Rows are points. Each copy is the shape, with its points in the same order, stretched, turned, moved and blurred by noise. Is it also mirrored, or only turned?

Shape (8 x 2):
[.25 .37]
[.06 .01]
[.12 -.17]
[-.13 .29]
[-.01 .20]
[-.14 -.68]
[-.08 .20]
[-.32 -.01]
Copy 1 (8 x 2):
[.11 .43]
[-.02 .04]
[.11 -.11]
[-.23 .24]
[-.09 .21]
[.00 -.66]
[-.20 .18]
[-.34 -.09]
Copy 1 is: only turned
Copy 2 (8 x 2):
[.02 .50]
[.08 .12]
[-.09 -.07]
[.34 .28]
[.22 .23]
[-.12 -.66]
[.27 .18]
[.38 -.16]
Copy 2 is: mirrored
Copy 3 (8 x 2):
[.32 .44]
[.17 .03]
[.22 -.14]
[-.04 .31]
[.06 .20]
[-.03 -.60]
[.00 .23]
[-.25 .00]
Copy 3 is: only turned

Shape (6 x 2):
[-.02 -.20]
[.36 -.16]
[.25 -.20]
[-.02 -.17]
[-.20 -.12]
[-.03 .64]
Copy 1 (6 x 2):
[-.28 .17]
[.05 .29]
[-.03 .28]
[-.20 .09]
[-.32 -.01]
[.27 -.48]
Copy 1 is: mirrored
Copy 2 (6 x 2):
[.00 -.12]
[.39 -.11]
[.27 -.15]
[.00 -.08]
[-.22 .05]
[.20 .80]
Copy 2 is: only turned
Copy 3 (6 x 2):
[-.20 .08]
[.00 .44]
[-.10 .30]
[-.15 .07]
[-.13 -.20]
[.58 -.22]
Copy 3 is: mirrored
Copy 4 (6 x 2):
[-.14 .09]
[.12 .34]
[.02 .30]
[-.09 .15]
[-.21 -.04]
[.44 -.46]
Copy 4 is: mirrored

Shape (6 x 3):
[-.19 .21 .30]
[.07 .44 .05]
[.17 .21 .17]
[-.54 .12 -.06]
[.16 -.37 -.09]
[.11 -.38 .05]
Copy 1 (6 x 3):
[-.36 .18 .15]
[-.02 .29 -.19]
[.11 .10 -.01]
[-.61 -.18 -.19]
[.08 -.53 .08]
[.04 -.44 .22]
Copy 1 is: only turned
Copy 2 (6 x 3):
[.11 .09 .41]
[.23 .44 .17]
[.01 .33 .18]
[.42 -.29 .16]
[-.34 -.13 -.22]
[-.37 -.10 -.06]
Copy 2 is: mirrored
Copy 3 (6 x 3):
[-.29 .11 .33]
[-.23 .45 .09]
[.07 .23 .14]
[-.62 -.14 -.11]
[.25 -.26 -.24]
[.22 -.28 -.06]
Copy 3 is: only turned
Copy 4 (6 x 3):
[-.12 .28 .36]
[.27 .30 .10]
[.20 .07 .22]
[-.44 .32 .01]
[-.13 -.42 .01]
[-.17 -.39 .13]
Copy 4 is: only turned

Shape (8 x 3):
[-.38 .04 .22]
[.12 -.12 -.22]
[.12 .06 -.86]
[.13 -.01 .28]
[.06 -.13 .28]
[.14 .13 .24]
[-.09 .07 .20]
[.09 .13 .23]
Copy 1 (8 x 3):
[-.54 .01 .11]
[.21 .03 -.03]
[.40 .21 -.63]
[-.12 .11 .35]
[-.09 .07 .42]
[-.04 .23 .34]
[-.20 .15 .20]
[-.14 .26 .31]
Copy 1 is: only turned
Copy 2 (8 x 3):
[-.34 .08 .06]
[.23 .00 -.19]
[.35 .31 -.70]
[-.09 -.26 .03]
[-.03 -.20 .11]
[-.16 -.33 -.07]
[-.24 -.10 .00]
[-.15 -.26 -.05]
Copy 2 is: mirrored
Copy 3 (8 x 3):
[.09 -.32 .33]
[-.15 .23 -.12]
[-.17 .13 -.86]
[.14 .26 .35]
[.00 .22 .40]
[.27 .25 .27]
[.18 .01 .24]
[.26 .20 .25]
Copy 3 is: mirrored

Shape (7 x 4):
[.01 .36 .33 .22]
[.09 -.18 -.02 .11]
[.27 .52 -.14 -.21]
[.00 -.22 -.21 .32]
[-.47 .39 -.32 -.18]
[-.26 -.06 .25 -.12]
[.13 -.27 -.03 -.14]
Copy 1 (7 x 4):
[.28 .26 .29 .05]
[.02 -.27 .09 .00]
[.21 .30 -.30 -.35]
[-.05 -.32 -.05 .27]
[-.48 .40 -.17 .01]
[-.23 -.02 .37 -.13]
[-.07 -.37 .05 -.23]
Copy 1 is: only turned
Copy 2 (7 x 4):
[-.02 .12 .33 -.09]
[.11 -.29 -.12 .19]
[.44 .11 -.12 -.51]
[.04 -.15 -.35 .38]
[-.30 .16 -.48 -.42]
[-.28 -.35 .02 -.15]
[.19 -.52 -.19 -.02]
Copy 2 is: only turned
Copy 3 (7 x 4):
[-.11 .24 .50 .39]
[.03 -.17 -.02 .20]
[.47 .44 .27 .00]
[-.05 -.11 -.24 .41]
[-.32 .64 -.17 -.09]
[-.38 -.03 .14 -.08]
[.12 -.27 -.10 -.05]
Copy 3 is: only turned

Shape (7 x 4):
[.04 .21 .14 -.08]
[-.30 -.54 -.12 .29]
[.40 -.06 .08 .39]
[-.10 -.05 -.04 -.12]
[-.02 .08 -.47 -.48]
[.43 -.03 .04 -.08]
[.36 -.26 -.06 .00]
Copy 1 (7 x 4):
[.13 .18 .18 .02]
[-.49 -.45 -.26 -.05]
[.07 -.26 .23 .47]
[.07 .02 -.04 -.11]
[.51 .18 -.35 -.26]
[.44 -.20 .23 .15]
[.27 -.43 .08 .08]
Copy 1 is: only turned
Copy 2 (7 x 4):
[.10 .13 .14 -.09]
[.05 -.66 -.15 .14]
[.48 .04 -.07 .32]
[.10 -.14 .02 -.14]
[.06 .03 -.33 -.62]
[.52 .15 -.03 -.09]
[.57 -.04 -.10 -.07]
Copy 2 is: only turned
Copy 3 (7 x 4):
[.07 .15 .23 .08]
[-.49 -.37 -.10 .34]
[.09 -.03 .06 .68]
[-.09 -.03 .00 .08]
[.21 .03 -.38 -.21]
[.34 -.11 .04 .35]
[.19 -.27 -.07 .42]
Copy 3 is: only turned
Copy 4 (7 x 4):
[.07 .25 .00 -.01]
[-.38 -.36 .24 .36]
[.43 -.19 .05 .22]
[-.14 .01 -.14 .01]
[-.25 .03 -.77 -.08]
[.28 -.17 -.20 -.09]
[.16 -.32 -.18 -.01]
Copy 4 is: only turned

Shape (9 x 6):
[.12 .31 -.14 -.24 -.15 -.19]
[-.07 -.49 -.11 -.02 .07 -.08]
[.20 .37 -.10 .07 .11 -.04]
[.05 .38 -.14 .07 -.08 -.06]
[.08 .23 -.32 -.51 .07 .35]
[.08 .45 .31 -.55 .70 -.15]
[-.74 .16 .11 .02 -.15 .14]
[-.12 .13 .10 -.10 .05 .00]
[-.45 -.32 -.33 .05 .07 -.15]
Copy 1 (9 x 6):
[-.21 .19 -.11 -.24 -.22 -.12]
[.07 -.32 -.31 -.48 .16 -.12]
[-.09 .15 -.02 .11 -.01 -.18]
[-.20 .04 -.06 .07 -.16 -.07]
[-.16 .38 -.28 -.26 .25 .31]
[-.09 .37 .55 -.32 .40 -.11]
[-.25 -.56 .13 -.17 -.01 .51]
[-.02 -.12 .08 -.20 .03 .08]
[-.31 -.53 -.32 -.40 .18 -.07]
Copy 1 is: only turned
Copy 2 (9 x 6):
[.35 .07 -.35 -.22 -.11 .00]
[.00 -.31 .35 -.32 -.04 -.16]
[.24 .15 -.20 .12 .04 -.02]
[.17 .19 -.33 .04 -.10 -.07]
[.15 -.15 -.17 -.20 -.10 .64]
[.36 .40 -.26 -.40 .69 .39]
[-.37 .49 -.16 -.45 -.21 -.18]
[.10 .24 -.05 -.29 .00 .00]
[-.31 -.26 .04 -.35 -.03 -.29]
Copy 2 is: only turned
Copy 3 (9 x 6):
[.33 .22 -.02 .03 .06 -.20]
[-.31 -.08 -.32 -.32 -.05 -.28]
[.24 .11 -.19 .33 .20 -.14]
[.23 .23 -.15 .29 .04 -.11]
[.33 .22 -.27 -.31 .34 .16]
[.05 .05 .46 .24 .81 -.10]
[-.33 .48 .11 .18 -.10 .31]
[-.05 .12 .05 .11 .12 -.01]
[-.44 .33 -.37 -.25 -.06 -.25]
Copy 3 is: only turned
